Rows are points. To make a cloud, some directions were put in groups of two or more. Within a group, all points are equally far from the middle, so they leave a hole (a ring in 2 directions, a hollow ball in 3). The other directions are filled evenly. Then the cloud was stretched, turned, moved and blurred a little. How many holes are there, and how many directions does each take, smallest first?

Cloud (15 x 2):
[[ 37  11]
 [ 20 -51]
 [ 30 -37]
 [-27   3]
 [ 25 -44]
 [-23 -34]
 [ 19  42]
 [ 34  18]
 [ 38   3]
 [ -5 -57]
 [-16 -49]
 [ 37   8]
 [-16 -48]
 [-16  31]
 [-11 -54]]
Holes: 1 (2)

Cloud (22 x 3):
[[ 41 -31 -60]
 [ 10 -32  -8]
 [-69  11 -46]
 [ -9  21 -30]
 [ 19 -24 -70]
 [-27  66  27]
 [ 23   6  26]
 [ 58 -39  16]
 [-32 -17 -29]
 [ -4 -30  26]
 [-24 -24  53]
 [ 30  32  -9]
 [-15  -6 -28]
 [ 17  21  31]
 [  9  52 -32]
 [ -4  56 -28]
 [ 14 -19   7]
 [ 52   6 -22]
 [-34   6 -43]
 [-51  46 -18]
 [-16  25  26]
 [  8   5  20]]
Holes: 0

Cloud (28 x 4):
[[ 32 -12  69 -12]
 [ 59 -16   8  -2]
 [ 70  -7 -25 -13]
 [-12 -14  19  -9]
 [ 32   7 -31 -37]
 [ 56  17  -2  11]
 [ 56  14   1  10]
 [-10  44  65  41]
 [ 59  10 -28 -48]
 [-32 -11  17  32]
 [ 21  27  70   4]
 [ -5   4  33  50]
 [-14  36  19  39]
 [ 51   1 -46  20]
 [ 11 -18 -58 -21]
 [ 11  42  34  17]
 [-14  12  15  43]
 [ -2  47 -24  -8]
 [ -2   5  46  44]
 [-19 -24 -13   3]
 [-36  21 -13  24]
 [ -4  -1 -70 -40]
 [ 66  -9  -5  50]
 [ 32 -41  25 -17]
 [-28  13 -25  18]
 [ -5  11  54  60]
 [  7 -16  20 -22]
 [ 34  61  24  20]]
Holes: 0

Cloud (79 x 8):
[[-15  -9 -65  29 -30  21  -3 -14]
 [  8 -37   1  18  76  10  21 -37]
 [ 67  30 -11 -32 -15 -17 -33  32]
 [-37   2 -13 -44  28 -20  12  -2]
 [  8  56 -15  14  71  21 -31   1]
 [ 14 -55 -21 -12 -40  29 -23  55]
 [-36  16 -68  38   1  43 -10   8]
 [-11 -46 -14  10  24  -3  59 -64]
 [ -8 -43 -20   8 -67  -4  -6  13]
 [  6 -49   0 -29  34 -35 -26 -33]
 [ 26   0 -45   0 -38 -51  -3  -1]
 [ 31 -22  35  12  64  10  43 -37]
 [  4  -8   2  -6 -43  49 -23   5]
 [-93  36 -11  -7  45   2 -27  14]
 [  4 -10 -32  25  71 -20  19 -10]
 [ -5 -39   0 -37  30  48  -4  -6]
 [-39  12   7  24  62  15  63 -35]
 [ 43  15  -3   3 -43  25  21  24]
 [ 28   8 -21 -20 -23   7 -45  63]
 [ 13  26 -25  20 -16 -58  -5   8]
 [-37 -23 -55  -8 -44  25 -44  61]
 [-29 -36   2   6  -1 -50  -1 -33]
 [ 10 -54  22 -19   3 -28  -7  -1]
 [-33  11  13  -1  74 -25 -15  10]
 [-28 -25 -28 -21  25  33  32 -44]
 [-13 -19  -7  -4 -44  46 -30  -9]
 [ 26 -46 -30  20 -30 -24   0 -26]
 [-32 -25  17  20  29  33   2 -58]
 [ 10  -1 -15  31  17 -65   6 -29]
 [ 24  23  27  22  -7 -21  27  33]
 [ 58 -36 -31  -7  -7  39  27  34]
 [  8  42  20  -4 -25  24 -27  39]
 [ -9  40 -23  11  65  48 -16   4]
 [-47  13  -9   7  37   1 -83 -10]
 [ 11 -19 -39  26 -27  36  47   0]
 [-52  -8  20  11  12 -45  -4 -15]
 [  4  38 -17 -26  27  34  41  -6]
 [ 34 -41  -7  10  74 -11  26 -49]
 [ 26 -61 -40  14  14  -6 -11 -10]
 [-14  13  14 -19 -33  29 -22  12]
 [-18  31 -19  21  28 -48  34   9]
 [ 10 -21 -29  -3 -69   4  -4  19]
 [ 37  27  -3   1 -11 -59  33  17]
 [-28  48   8  27  57  10 -51 -14]
 [ -7  78 -13   1 -10   4   1  37]
 [-91   9 -14 -14  42  -3 -34  12]
 [ 47  48  29 -34  48 -15  -4   2]
 [-36  67 -44  10  29  14 -45  49]
 [ 52  45 -40  -8  -4  17  54  34]
 [ 50 -45  13  -6 -29 -14  38  -2]
 [ 56 -26  35  10  41   4  55 -11]
 [-30 -76   5 -15  25  40 -18 -23]
 [-87 -31  -7 -28   6   8  -7   6]
 [-31  75 -16  15 -11 -10 -31  29]
 [ 21  -4   6   1 -19  66 -23  27]
 [-56  19  11 -22  37  44  19  25]
 [ 29 -33 -35  28 -26  11 -32 -11]
 [  5  10 -48  20 -16  52  34  13]
 [-10  30  15 -18  40  13  57 -21]
 [-20  30  -1 -20  51  33  47  -4]
 [-10 -69  18  -8  -7 -23 -14 -17]
 [-22 -19  -8   9  51  25  73 -32]
 [ 72 -43  26  -8  30  -5  56 -21]
 [ 38  62   5  13  30  18  14 -17]
 [ 12  39 -25  10  22 -59  42  13]
 [ 51  31 -39 -23   0 -11  26  59]
 [-48 -62 -41  -2 -33   3   6  15]
 [-82 -22 -18 -10  18 -23  -6 -14]
 [-38  22  33  40  15 -14  33  18]
 [ -6  19 -82  -1  -1 -14 -38  22]
 [ 78  61  -3  13  31   9   5  20]
 [  1 -51   0  -6  10 -49   2 -54]
 [-12  52 -15   7  11  36 -35  79]
 [-84  -4 -41  -3  26  -2 -26 -39]
 [  7  61  -1 -20  46  23 -20  42]
 [  5  36  28  -1  21  31  18 -16]
 [ -9 -29  -4  32  52 -30 -17 -21]
 [-40  41   1  15  66 -50  16 -45]
 [ 42  52   1 -12 -23 -16 -22  31]]
Holes: 3 (2, 2, 3)

Cloud (107 x 9):
[[ 49   1 -26 -43 -21  -7  -1 -45   4]
 [-55 -27   7  31 -25  23  10 -32  48]
 [-13 -47  36   9 -36 -20 -12 -52  24]
 [ 20  39   3  18  25 -22  71  33  10]
 [ 18 -14 -27  -1 -43 -66  76  -3 -43]
 [-52 -45 -20  43  18   0 -18  13  29]
 [  5  26  14  20 -46 -38  12 -30  -9]
 [ 22  38 -40 -13  10 -11 -23   2 -36]
 [ -6  20 -53   0 -13  13  37  62   8]
 [ 25  36 -36 -27  35  41 -14  -5  -9]
 [  7  40   9 -47 -24  28  -2  16 -15]
 [ 88  -8 -20 -65 -24 -18  17  28 -22]
 [  3  -1 -15 -40  42  67 -22   8   0]
 [ 25 -43  15 -29 -46 -44  37  -2 -35]
 [  9  12  29 -28  -2  88 -40 -14  -2]
 [ 60 -29   2  26 -46   1   5 -12   5]
 [ 39 -68  21  -6 -62  -6 -38   7 -13]
 [-75 -21   0  48  40  34  -5  17  32]
 [ 16 -12 -18  17  25  -8 -21 -46 -13]
 [ 12   2 -32  54 -16 -12 -41   7  -6]
 [  2  45 -42 -65  10   8  19  18  10]
 [ 19 -18 -32  39 -32  27 -30 -43  -6]
 [  6 -32  32 -32   0 -28   0 -24 -35]
 [-60 -39  -4  46 -16  10 -54 -28   5]
 [ 11 -42   8  38 -40  56 -60 -59  -5]
 [ 11 -37   5  12 -12  55 -44 -63 -18]
 [ 27 -44   9  52  29  10 -14 -20  11]
 [ 24 -36  10 -24 -46  25  17  23  -8]
 [-44 -59   3  44   5  -8  -4  12  -6]
 [ 50  22  -4  15   0  17 -50  -1 -16]
 [ 50  10   7 -14  -9  -9 -39  26 -45]
 [-22 -59 -21  74   2 -41  14 -38   8]
 [  9 -31  22  19 -36  13 -17  38  32]
 [-18  89 -37 -34  21  23  45  57  10]
 [-71 -24 -24  65  14   1 -38   2  46]
 [  6 -29 -25  -3  18  44 -57 -11  11]
 [ 12  -8  17  15 -57 -12  29  -5  -8]
 [-26  36  22  11  17 -10  49  68  19]
 [-43 -27   2  -4  -5  23   1  10  53]
 [ 55 -19  22  12 -44   0 -51 -53 -60]
 [ 44  18  -4 -12 -45  -8  37 -11 -19]
 [ 51  27  -1 -21 -30 -28   4 -37 -59]
 [ 79 -83 -10  -1 -36 -31 -11 -47 -75]
 [ -3  18  -7  30  23  14  -7 -42   2]
 [  6 -61  41  12 -34  34  -7  11  34]
 [ 29  32  12  13   0  52  -7 -28 -10]
 [ -9 -68  -1 -24 -26  42 -12 -20  17]
 [-10 -21  25  32 -54  38  -7  20  26]
 [ 23 -43 -37 -25  15  34 -46 -14  -7]
 [-43  62 -34 -18  -4  30  34  51  34]
 [-19 -16   4   6   1 -21  27  42  38]
 [-31 -12  -6  13   3  84 -17 -29  -4]
 [-13  43   5  32   9  49  17 -17  -2]
 [-18 -31  10  11 -45 -65  28  21 -15]
 [ 31 -81  17  28 -77 -45 -22 -30 -41]
 [-55   2 -57  45  37  47  10  11  57]
 [ -1 -29  15  -9  11  67 -18 -45 -13]
 [-28 -21 -17 -10  35  32 -13  10  -6]
 [ 25  -9 -51  16 -39  24   4 -25 -21]
 [-31 -30   7 -11 -17 -52  -3  -2  19]
 [ 14 -48  12  41 -53 -13 -61  15  -6]
 [-12 -27 -49  22  23  -1  37  34  17]
 [-64 -54   9  67  -7  47 -23 -37  37]
 [-47  -3 -22  75  56  17  17  -3  41]
 [ -1   6  15  39  19 -73  64  -8 -19]
 [ 68   3   9 -61  -2 -41   5  31 -48]
 [  9 -27 -27 -40 -33  81 -49  -3  19]
 [ 55 -22 -15 -49  -5 -69  18   0 -17]
 [ 21 -53   3 -22 -14  10 -12  17  27]
 [ 17 -41 -12 -19 -49 -10   7  28 -25]
 [  6  29  17  28  20  46 -14  53   9]
 [  9 -26   0 -24  34  18  -7  19 -20]
 [ 23 -33  -1  28 -66 -27  17 -18 -21]
 [  8  58 -29 -20  23  41   1  43 -18]
 [  4 -43 -25  50  -6   2 -50 -49  26]
 [-31  31  -8 -32  21  46  12  24  56]
 [ 16 -17 -22 -12  -9 -75  77 -17 -25]
 [ -2   9  12  22  17 -26  10 -26  48]
 [ 47  33 -31 -61 -20 -61  36  44 -46]
 [-55 -38  19  24 -15  32  11 -12  57]
 [ 51  64 -18 -46   5  14  14  36 -16]
 [ 51 -14  27 -12 -37 -77  25 -23 -76]
 [ 19 -55  -6 -37  -5  51 -68 -28 -23]
 [ 18 -10  17  46  39 -11  17  -7   5]
 [ 75 -15   3 -49 -56 -24  37 -17 -55]
 [ 48  26  19  14 -37  -2   5 -18  11]
 [  5  63 -32 -27  12 -22  11   8   0]
 [ 13  20 -18  33 -11 -12  64  28  24]
 [ -5 -44  13 -36 -22 -10  12  -7   5]
 [-20 -46 -20  20   5 -11   4  31 -18]
 [-43 -34  -5  41 -35  59 -35 -31  20]
 [ 24  14  -9  -2 -33  25 -45   5  47]
 [-13  29 -56  -3  -5  -4  38 -13  28]
 [-17  -4 -38 -19 -34  69 -18  18   7]
 [-13  17 -39  64  -4  29 -11  25  29]
 [-18 -28  48   1   2 -36 -10 -15  -5]
 [ 14  34   4  12  33 -41  51  41   3]
 [ -9  19 -65  28 -14   9   2  21  10]
 [-36 -47   2  17   9  78 -42  -9  28]
 [ 52 -12  19 -40   6 -51  -7  21 -44]
 [-29  66 -12   2  27  49   4  48   7]
 [-53   3 -15  31  -9  46 -15  -5 -13]
 [ 44 -42  34   8 -43   5  26 -15   6]
 [ 45  -2 -36  20 -17  46 -23 -22 -18]
 [ 13  15   5 -49  -2   1 -31  -4  18]
 [-18   3 -59   7  15  69  -3   6  51]
 [ -8  -2 -28  25 -16 -25 -16 -25  46]]
Holes: 3 (2, 2, 2)
